Each row of a before or after table is a point. One or more steps were done to the points. Then noise was added and the rows were shuffled. The steps act on how far a point lies along the listed directions, d1 being the first. What was done? A step turns or swaps two directions, mirrors them in a line or flattens them onto one, adds a multiple of one to another, or multiplies one. Angles are multiples of 10 degrees, from the lower direction toward the higher: turns from -170 to 170, lines from 10 to 170 but not 90. Use the fewest steps. Two steps may share a direction if one is a turn and the other turns, adds or multiplies; they go together, in the order done. Otherwise the lowest direction goes first.

Directions:
(1): 0.42; 0.43; 0.12
(2): -0.44; 0.43; -0.01
(3): 0.09; 0.08; -0.60
Before (12 x 3)
0.09; 0.40; -0.09
0.38; -0.09; 0.77
0.10; -0.06; -0.25
-0.56; -0.38; 0.15
0.10; 0.43; -0.19
0.24; 0.23; -0.46
0.22; -0.04; 0.76
0.47; 0.10; -0.34
0.15; 0.23; -0.03
0.09; -0.32; -0.30
0.01; -0.13; -0.26
-0.41; -0.89; -0.68
After (12 x 3)
0.25; 0.23; -0.31
0.35; 0.33; -0.23
-0.44; -0.43; -0.47
0.40; 0.35; -0.12
-0.55; -0.41; -0.46
0.17; 0.15; -0.33
-0.26; -0.28; 0.58
0.12; 0.12; 0.18
0.17; 0.21; 1.13
0.19; 0.16; 0.05
0.05; 0.14; -0.22
0.12; 0.13; 0.33
Steps: swap d1 and d3; multiply d2 by 0

Directions:
(1): -0.15; -0.25; -0.20; -0.23; -0.23; -0.72
(2): -0.65; 0.32; 0.00; -0.20; 0.43; -0.05
(3): -0.39; -0.31; -0.23; 0.67; -0.05; 0.06
Before (12 x 6)
0.01; -0.01; 0.01; -0.41; -0.23; -0.53
-0.11; 0.53; 0.39; -0.55; 0.27; -0.01
0.68; -0.05; -0.02; -0.25; -0.27; -0.27
0.22; -0.27; -0.02; 0.11; -0.48; -0.49
-0.48; 0.17; -0.18; -0.03; 0.13; -0.60
0.44; -0.26; -0.27; 0.30; -0.20; -0.15
-0.17; 0.35; 0.13; -0.30; 0.09; 0.49
0.28; -0.05; 0.14; -0.03; -0.02; -0.10
-0.56; 0.11; 0.32; 0.19; 0.25; 0.32
-0.15; 0.00; 0.09; 0.46; -0.14; 0.17
-0.36; -0.10; -0.19; -0.26; 0.06; -0.44
0.24; -0.20; 0.01; -0.08; -0.01; -0.15
After (12 x 6)
-0.95; 0.33; 0.29; 0.07; 0.50; 0.29
-0.43; 0.47; 0.13; -0.39; 0.30; 0.46
0.62; -0.42; -0.03; 0.20; -0.73; -0.49
-0.02; -0.03; 0.01; -0.41; -0.24; -0.53
0.87; -0.46; -0.29; 0.43; -0.47; -0.09
0.43; -0.11; 0.15; 0.03; -0.15; -0.13
-0.12; -0.05; 0.15; 0.44; -0.15; 0.19
-0.50; 0.71; 0.39; -0.67; 0.51; -0.05
-0.61; 0.01; -0.19; -0.35; 0.22; -0.44
1.12; -0.30; -0.05; -0.13; -0.56; -0.25
0.39; -0.28; 0.00; 0.00; -0.12; -0.11
-0.87; 0.33; -0.20; -0.18; 0.38; -0.60
Steps: multiply d2 by 2

Directions:
(1): -0.12; 0.30; -0.09; 0.04; -0.59; -0.27; 0.67; -0.11
(2): -0.05; 0.14; -0.31; -0.28; -0.64; 0.37; -0.48; 0.18
(3): -0.17; -0.37; 0.13; -0.14; -0.02; 0.13; 0.33; 0.82
(4): 0.54; 0.18; -0.25; -0.07; 0.03; -0.65; -0.18; 0.40
(5): 0.29; -0.39; 0.14; 0.77; -0.38; 0.03; -0.13; 0.03
(6): 0.64; -0.15; 0.48; -0.47; -0.18; 0.18; 0.16; -0.19
Before (14 x 8)
-0.01; 0.11; -0.18; -0.17; -0.15; 0.26; -1.06; -0.02
-0.03; -0.06; 0.00; -0.31; -0.04; 0.34; -0.06; -0.19
-0.17; 0.29; -0.07; -0.63; -0.15; 0.24; -0.11; -0.03
0.30; 0.09; 0.01; -0.13; 0.05; 0.09; -0.29; -0.26
-0.07; 0.38; -0.14; 0.07; -0.57; -0.06; 0.55; -0.14
-0.32; 0.07; 0.18; -0.23; 0.36; -0.02; -0.52; 0.10
0.57; -0.21; -0.01; -0.46; 0.51; -0.21; -0.54; 0.22
-0.58; 0.23; -0.98; 0.31; 0.04; 0.01; -0.87; 0.01
-0.13; -0.01; -0.17; -0.04; -0.12; 0.29; 0.07; -0.13
0.63; 0.27; -0.13; -0.05; 0.51; -0.42; -1.07; -0.92
0.32; 0.15; 0.22; 0.04; 0.39; 0.39; -0.39; -0.32
0.22; 0.11; 0.09; -0.11; -0.32; 0.06; 0.16; 0.00
0.03; -0.11; -0.13; 0.02; 0.49; 0.07; -0.64; -0.05
0.15; 0.64; -0.52; -0.42; -0.53; -0.53; 0.54; 0.15
After (14 x 8)
0.77; -0.53; 0.01; 0.03; 0.31; -0.19; -0.61; 0.22
0.82; 0.16; 0.08; -0.47; -0.86; 0.15; 0.04; -0.60
-0.30; 0.05; -0.16; -0.36; 0.18; 0.26; -0.14; -0.15
0.09; -0.03; 0.48; -0.61; 0.09; 0.12; -0.31; 0.02
0.11; 0.07; 0.01; 0.05; 0.18; 0.03; -0.40; -0.22
0.92; 0.04; 0.13; 0.32; 0.37; -0.38; -0.92; -1.00
-0.43; 0.39; -0.21; -0.58; -0.02; 0.13; -0.22; 0.01
-0.22; 0.10; -0.17; -0.29; -0.02; 0.19; 0.02; -0.22
-0.04; 0.45; -0.81; 0.36; -0.48; -0.59; 0.15; 0.26
0.25; 0.22; 0.19; 0.01; 0.54; 0.32; -0.38; -0.31
-0.40; 0.41; -0.44; 0.25; -0.30; -0.02; 0.34; -0.04
0.39; 0.05; 0.14; -0.39; -0.34; 0.31; -0.83; -0.29
-0.19; 0.23; -0.26; 0.19; -0.09; -0.03; -0.15; 0.13
0.55; -0.24; 0.21; -0.25; 0.10; 0.11; -0.29; -0.31
Steps: mirror d1 and d6 in the line at 160 degrees; turn d2 and d3 by -10 degrees; add 1 times d4 to d5

Directions:
(1): 0.11; 0.33; -0.17; -0.18; 0.53; -0.26; -0.13; -0.01; -0.89; 0.19; 0.12
(2): -0.42; -0.40; -0.38; 0.10; 0.02; -0.74; 0.30; -0.33; -0.01; -0.33; 0.20
Before (14 x 11)
-0.51; -0.55; -0.32; 0.06; -0.81; -0.30; 0.53; -0.06; 0.91; -0.06; -0.12
0.41; 0.21; 0.72; 0.07; -0.76; 1.03; -0.11; 0.13; 0.72; 0.05; -0.37
0.04; -0.04; 0.38; 0.33; -0.45; 0.36; 0.08; 0.35; 1.08; 0.05; -0.08
0.18; 0.02; 0.51; -0.37; 0.19; 0.55; -0.43; 0.14; -0.42; 0.35; -0.17
0.45; 0.93; 0.02; -0.68; 0.94; 0.18; -0.68; 0.10; -1.88; 1.04; -0.31
-0.22; -0.11; -0.18; 0.32; -0.17; 0.04; 0.27; -0.47; 0.24; -0.32; 0.13
0.15; -0.22; -0.09; 0.01; -0.28; 0.07; -0.25; 0.03; 0.18; -0.14; -0.05
-0.14; -0.11; 0.05; 0.03; -0.48; 0.17; 0.14; -0.13; 0.53; -0.22; -0.03
0.30; 0.38; 0.27; 0.11; 0.17; 0.65; -0.17; 0.12; -0.38; -0.06; -0.22
0.44; 0.36; 0.33; 0.27; -0.55; 1.13; -0.49; 0.36; 0.74; 0.38; -0.47
0.13; 0.00; 0.03; -0.01; 0.02; 0.34; 0.02; -0.13; 0.41; -0.06; -0.19
-0.07; -0.11; -0.44; 0.03; 0.82; -1.25; -0.02; -0.46; -1.23; -0.07; 0.53
0.18; 0.30; 0.15; 0.02; 0.18; -0.11; 0.02; 0.15; -0.63; 0.05; 0.23
0.63; 0.22; 0.69; -0.10; -0.43; 0.89; -0.14; 0.39; 0.06; 0.22; -0.40
After (14 x 11)
0.09; 0.11; 0.16; 0.25; 0.04; 0.39; -0.01; -0.04; -0.17; -0.22; -0.19
0.05; -0.29; 0.02; 0.25; 0.12; -0.40; -0.03; -0.20; 0.03; -0.15; 0.21
0.27; 0.28; 0.29; -0.04; -0.25; 0.32; 0.00; -0.09; -0.14; 0.04; -0.15
0.07; 0.05; 0.24; 0.16; -0.14; 0.00; 0.12; 0.13; -0.10; -0.12; 0.18
0.36; 0.04; 0.38; -0.08; -0.23; 0.26; 0.02; 0.13; -0.28; 0.07; -0.24
-0.06; -0.23; 0.41; -0.30; 0.01; 0.32; -0.27; 0.02; -0.12; 0.12; -0.13
-0.05; 0.09; -0.18; 0.28; 0.01; 0.14; 0.16; -0.38; -0.07; -0.22; 0.11
0.12; 0.06; -0.11; -0.06; 0.20; 0.15; 0.05; -0.16; 0.11; -0.06; -0.12
0.19; 0.32; -0.12; 0.21; -0.12; 0.37; -0.35; 0.11; 0.04; 0.29; -0.23
-0.05; 0.13; -0.05; -0.12; -0.07; 0.02; 0.04; -0.09; -0.04; -0.07; 0.04
0.09; 0.20; 0.12; 0.19; 0.05; -0.09; 0.02; 0.30; 0.17; 0.14; 0.08
-0.03; 0.02; 0.14; -0.23; -0.14; 0.25; -0.25; -0.11; -0.09; 0.51; -0.45
0.11; -0.18; -0.14; 0.01; -0.16; -0.01; -0.24; 0.03; -0.05; -0.09; 0.00
-0.24; -0.01; -0.37; -0.15; -0.26; -0.28; 0.28; 0.06; -0.06; 0.24; -0.04
Steps: multiply d1 by 0; multiply d2 by 0.4
